Every row gives one point. The last column is the point's height on a tilted bowl or saddle (a function of degree 2), plus a little noise. Count its main directions that bend up, bend down and stay straight.

Points (16 x 4):
[[ 62  32 -50 -10]
 [ 73  28  -3 -67]
 [ 82 -23  23 -95]
 [-54 -36 -28  10]
 [ 41  44 -16 -17]
 [  9 -12 -36  52]
 [-62  13  12  -7]
 [ 31 -23  22  -4]
 [  8  50  45  10]
 [-54 -60  79 -18]
 [-18 -30  29  18]
 [  5 -11  64  37]
 [-28 -47  57   5]
 [ 28 -28  31  -1]
 [-27  60 -28  -8]
 [ 40 -26  17 -16]]
Directions: 1 up, 2 down, 0 straight

Points, 24 rows:
[[ -6 -47  95   4  42]
 [ 33   2 -31  19  -1]
 [-23   4 -24  32  23]
 [ 41 -29  39 -11  95]
 [ 52   1  34  41  31]
 [  8  25  16  24  23]
 [-55   9 -44 -20  41]
 [ 20   2 -32  13  12]
 [  3  28   3  45  -1]
 [-18  54   8  21  44]
 [-32 -33 -14 -50 -13]
 [ -8  23 -52  87 -46]
 [ 21  -3  -4  25  16]
 [  6 -13  30 -41  27]
 [-15 -30  52   0  16]
 [-75   3  29   9 -29]
 [-44  63  18 -12  62]
 [ 37  -2  -6  49 -18]
 [ 34  38  -9  51 -43]
 [-20  70  26  -5  72]
 [ 30  46 -38   5 -33]
 [  1 -26  24 -24  33]
 [-22  21  -5  -3  25]
 [ 24  44 -53  -6 -36]]
Directions: 2 up, 2 down, 0 straight

Points:
[[-14  -1  63 -25  54  -5  95]
 [  6 -13   0 -23   5 -42  37]
 [ 16  51  20 -17  21   0  22]
 [-12   0   3  14 -21   1   8]
 [ 13 -29 -18  23 -27 -36  25]
 [-37   0  -4   8 -15 -37  24]
 [ 34 -20  43 -42  70 -13  75]
 [-34 -38 -41 -10  -9 -25  22]
 [ 31  36 -25   8  23 -17  17]
 [-27  -1  12  20  -3  21  12]
 [ -9  15  -6   4 -43  18  13]
 [ -8 -10 -53 -17  45  -6  43]
 [ 54 -29 -14 -26 -19  -6  14]
 [ 29  18  33  -5  10 -25  20]
 [ 17 -18 -31  10  30  26  12]
 [  9 -22  22  22  28   2  10]
 [ -6  23  12 -17  -6  31  18]
 [ -3  11  25  43 -17 -48  22]
 [ 28 -29  -8  18  -7 -30  17]
 [ 40   6  -2 -44  60 -12  52]
 [ 25   3  14  23  68 -27  36]
 [  1   7 -32  28  30   9  13]
 [  4 -13   9 -27   0  -4  17]
 [ -6   6  38  12  -4  38  32]
 [-38  30  18  27 -56  -9  27]
 [ -2 -15   1 -38   2 -15  26]
 [ 11  -3  48  14  26  17  27]
 [-15  17 -46  46  29   8  18]
 [ 28  25  29   3 -29 -28  20]
 [-24  17  -9 -35  20  57  34]
 [ 38  39   1  15  -8  30  19]
 [ 24 -17 -64 -17  -1 -35  40]
 [  8  -6 -15 -39  45 -14  47]
 [ -4  13 -34  33  25 -21  18]
 [ 24  88 -95  -5 -12 -16  55]
 [  8 -12 -25  -2  24 -10  14]
 [-48  18 -15 -17  14 -13  32]
 [-27 -48   3 -12  42   3  36]
 [-22  23   1 -10 -21  -5  11]
 [ 49 -25   7  16   6  42  20]]
Directions: 3 up, 0 down, 3 straight

Points:
[[ -6   5  17  -6 -18   0 -11  30 -16]
 [ 21  14  50  19  37   6 -31 -15 -16]
 [ 21   0   2 -45  -2 -48  -5   8  -4]
 [-17  39  29  -2  -9  32   3  -3   2]
 [-21  39 -33  -6  19 -34 -20 -20 -52]
 [ 16  -1   5  -1  -6 -17  -6 -22  -1]
 [-12 -13 -15  29  -3  -5   3   7  -4]
 [ -1 -15 -25 -17   6 -15   4  -3  37]
 [ 17 -14  -4  -3  28  10  -9 -20  30]
 [ 37 -22  37  24  18 -23  16  10  -7]
 [-31  25 -26   7 -33  28  21 -13 -17]
 [-16  32  17 -14  40  15  29 -28 -42]
 [ -2  -6 -15 -47  23  -4  60 -13 -48]
 [ 12  -8 -43  35  15 -27 -31 -24 -42]
 [ 12  -2 -17  -4 -17 -13   5   9   6]
 [ 52 -22 -20  12   4 -17  -3  70 -94]
 [ 42  25   6  -2 -50  -4 -36   3 -28]
 [ 24  46  11 -10 -15  13  10   3 -14]
 [ 30   1  -9 -14  22 -12  -4 -29  -1]
 [-11   4  -5  17  -9  20  20  -9   4]
 [-13   0  -6  -3 -20  32  41 -14 -26]
 [ -3 -20  53  10  -5  -7 -21   8 -10]
 [ -5 -30  34   3  54  35  19  11   5]
 [ 20 -61 -21 -43  -1  14  34 -22  28]
 [ 20  13  11  17  28  -9 -32 -38 -45]
 [ 22 -14  32   7   3 -21 -17 -18  -6]
 [-12  27  -7  26 -20 -56  24  14 -13]
 [  3 -12 -26 -15 -42  -5  -8   3  22]
 [ 15   7  -8 -14  23  -6  49 -11 -31]
 [-10  31   1   6 -12 -57 -20 -17 -67]
 [ 15  10  17 -23  38  -7 -23  34 -10]
 [ -9   1  16   5  66  36 -18 -42 -14]
 [ 31   8 -21   3  45  18  15 -51 -53]
 [  3  14 -23  33  28  31  -4   3 -19]
 [ 22 -22 -24 -21   1   8  14  28  13]
 [ 26 -10   2 -14  34 -34 -38 -41 -14]
 [  3 -52  24  28  -4  14  -8 -24  15]
 [-21  40  37 -23 -10  19 -16  35 -18]
 [ 12  -3  -1 -34  22  39 -13  24  25]
 [-59  -6 -43  -8 -28  45 -11 -31  -3]
 [-23   8 -14  37   8 -10   0  18 -25]
 [ 21 -12   3  57  -2  -9  19  33 -11]
 [-31   1  15  49 -19 -80   5 -32 -95]
 [ 35  16  32  15   9   6  28 -20  -4]
 [ 44 -59  -3 -21 -30 -24 -12 -56  18]
 [ 10 -16   3   4  21  53  17  -2  -2]
 [ -9 -17  23  -8 -10   8 -23  11   9]
 [ -4   6   5  13   9  -5 -11 -59 -41]
 [  5  22 -20  -2   9  15   3  27 -11]
 [ 38  29   9 -19  -4   0  17  24 -33]
 [ 15  -4 -31  29   4  30  -7  -3   8]
 [-28 -22  11  -1 -32   0  13  30 -35]
 [ 40 -21   8  11 -19 -35  -9  21 -42]
 [-37 -19   3 -10  24  -6  15  -5  14]
 [  4 -19  -6 -14  24 -13 -31 -15  47]
 [ 40  12 -11  11 -23 -11   4   8 -13]
 [ 16   2 -20  -5 -32  22 -16  14   9]
 [ -5  23 -26   4 -29   3  26   3  -2]
 [ -1 -18   4 -42  -8  25 -23  16  50]
 [  8  13   0  19   2 -15   4 -42 -29]
 [  6 -49 -25  23 -14   1 -23  -8  28]
 [  9  -2  -8 -27  15  10 -10  -1  41]
 [-19   7  71 -30  16   3  53 -15 -38]
 [-26  21 -42  47   7 -44  -2  16 -74]
 [-18  15  12 -16   5 -13  42  17  -8]
 [  1  -3  -8 -28  12  34   5 -14  25]
 [-15 -16  12  12  16 -11 -28 -22  -1]
 [  6 -45  31  33  50  11 -23   1  16]
 [ 19 -29 -12 -22   9  44  -6  31  21]
 [ 28  -3 -10  95  69  13   9 -13 -42]
 [ 25 -31  -2 -44  15 -29 -27  17  57]
 [  8 -48  25 -21 -16   6  28  -6 -22]
 [ 15  35 -16 -10 -40   6  47 -24 -32]
 [ 14  -8  22  -1 -38  -9  -3  -5  -2]
 [  7  10  33  -4   6  41  43  17 -33]
 [ 15  26  28  -8  31   6 -43 -12 -18]]
Directions: 1 up, 4 down, 3 straight
